Each point is reached from the start by the listed moves, each made once or not at all, plus a little noise. Is the number of moves made odd or even? Then give how often each move was made.

Moves:
(1): 4 9 8 0 -13
(2): 3 15 44 -17 4
Start: -5 -19 7 2 -4
Points:
-5 -18 7 2 -4 -> even (0, 0)
-2 -4 51 -15 -1 -> odd (0, 1)
2 5 60 -15 -14 -> even (1, 1)

Moves:
(1): -18 -1 19 9 13 -6 14 12
(2): 7 -4 -4 -8 -9 12 10 12
(3): -5 -35 6 23 -5 -1 -2 -5
(4): 12 -20 3 11 20 13 -10 5
(5): -35 43 -5 -10 -28 7 22 -10
(6): -2 26 -6 14 -16 -6 -3 16
Start: -1 17 -17 -6 -2 -1 -7 0
Points:
10 -19 -14 31 -11 16 -10 26 -> even (0, 1, 1, 1, 0, 1)
-58 25 4 15 -21 2 28 -4 -> odd (1, 0, 1, 0, 1, 0)
-37 60 -12 7 -20 21 28 35 -> odd (1, 1, 0, 1, 1, 1)

Moves:
(1): -11 7 -5 0 -14 -2 12 13 8 -6 6 -3
(2): 11 5 0 -9 11 -25 7 -4 18 -32 -31 -14
(3): -15 7 -2 25 10 3 6 -22 -19 -10 30 -20
(4): 5 -19 5 10 -14 7 8 0 -8 10 -4 0
(5): 1 -2 -6 -5 -13 12 3 9 -13 -6 1 -4
(6): -10 4 2 -2 19 8 2 -4 4 -6 -9 -20
(7): 3 9 -5 11 -1 -8 3 1 -6 11 8 -6
(8): 9 -1 -9 9 4 -5 -6 -5 4 -9 6 -13
(9): -8 6 1 20 17 1 -1 2 -10 -15 10 -3
(10): 14 20 13 16 6 -3 5 -7 15 -6 -30 10
(11): -4 4 15 -8 -11 3 -4 11 6 6 -3 -2
Start: 10 0 -12 3 -5 7 7 -2 1 -22 11 0
Points:
-4 -8 -9 12 -14 21 30 5 5 -23 4 -24 -> odd (1, 0, 0, 1, 0, 1, 0, 0, 0, 0, 0)
-1 -10 -18 43 16 21 17 -34 -19 -39 31 -52 -> even (0, 0, 1, 1, 0, 1, 0, 1, 0, 0, 0)
-14 42 9 56 5 9 28 -4 3 -53 23 -18 -> odd (1, 0, 1, 0, 0, 0, 0, 0, 1, 1, 1)
5 24 -13 60 -30 16 44 -5 -20 -27 20 -22 -> even (1, 0, 1, 1, 1, 0, 1, 0, 0, 1, 0)

Moves:
(1): 2 -10 5 10 -6 -2 -6 -16 -14 -16 -4 -6 -20 23 7 4 -12 10 7 0 -9 1
(2): 2 4 -5 1 -3 7 -15 2 3 12 2 -5 -3 -2 -3 -5 13 -2 -3 9 -5 -13
(3): 0 5 -6 2 -3 -5 9 4 4 6 -1 -11 -4 -1 -9 -6 -9 -3 -13 -12 0 -1
(4): -3 -1 -5 -22 11 -8 -4 3 -1 2 0 9 7 9 -11 5 1 -3 0 -1 -5 1
(5): 1 -1 -2 -12 5 6 5 3 -4 -1 8 6 -4 1 7 -8 5 -6 7 12 0 3
(6): 22 16 -7 3 14 3 -3 -18 -3 6 -2 -12 -13 -7 4 -7 9 -6 3 -3 -19 0
(7): -9 -11 -1 -1 -7 -6 13 -13 1 15 -11 -5 2 2 0 -3 6 2 -7 -8 1 3
(8): 4 14 -3 -6 -6 3 -9 2 -4 1 -3 -5 3 -1 -4 5 3 0 3 -3 -7 -2
(9): 25 -3 -6 -11 12 18 3 3 15 -2 14 -11 -9 9 10 -2 -2 1 -8 -1 0 5
(10): -12 16 -4 8 8 4 2 4 -5 9 2 10 8 0 5 0 -16 6 -18 11 -6 -3
(11): 5 -4 -17 -8 3 5 -6 1 9 6 3 13 9 11 5 3 -5 -4 -9 7 0 12
(12): 11 -3 -11 -13 15 -12 5 9 -7 7 4 6 1 -1 2 12 -5 -4 1 -10 4 -8
(13): -11 -11 -10 7 -2 -9 2 -8 -10 9 -5 11 9 5 9 -7 14 -1 -19 9 -10 9
(14): 16 6 3 3 -3 -12 3 -4 -5 -21 3 8 5 11 -4 -9 5 -4 5 6 3 -16
(15): -1 7 3 0 1 9 -6 22 -3 13 5 6 -2 -2 -7 -2 12 12 0 -13 21 -7
(16): 6 -1 6 3 7 7 15 -6 -3 3 5 1 4 -11 5 0 -6 -7 5 14 -3 7
(17): -4 -6 20 -14 -7 8 -18 -1 -7 1 -1 11 8 0 -5 -9 6 2 -3 -2 -2 -14
(18): -2 3 -5 8 0 -5 5 7 -6 3 9 1 3 -1 0 2 5 0 19 0 2 -2
(19): -2 1 3 -1 2 5 4 2 -7 1 -6 10 -4 4 0 2 1 2 -6 -5 -6 -6
(20): 4 0 22 3 -8 -15 -1 0 10 -4 -9 -1 -7 13 -9 -7 -3 -15 -11 0 -8 -15
Start: -1 5 -4 -6 2 1 -6 2 12 -8 -8 -2 -3 1 -1 3 6 10 6 2 13 5
Points:
40 -2 -31 -40 36 -17 3 -22 -40 -3 4 46 -2 44 9 -16 15 -12 3 16 -32 -8 -> odd (1, 0, 1, 1, 1, 1, 0, 0, 0, 0, 1, 1, 1, 1, 0, 1, 1, 1, 1, 0)
49 43 -2 -15 35 0 6 11 -5 -12 9 7 -41 60 -6 -25 3 5 -11 -4 -14 -35 -> even (1, 0, 1, 1, 1, 1, 0, 0, 1, 1, 0, 0, 0, 1, 1, 0, 0, 1, 1, 1)
53 26 -5 -44 24 -21 -9 44 13 -8 16 11 -2 38 -23 6 22 -2 16 -19 22 -38 -> even (0, 0, 0, 1, 0, 0, 0, 1, 1, 0, 0, 1, 0, 1, 1, 0, 0, 1, 0, 1)
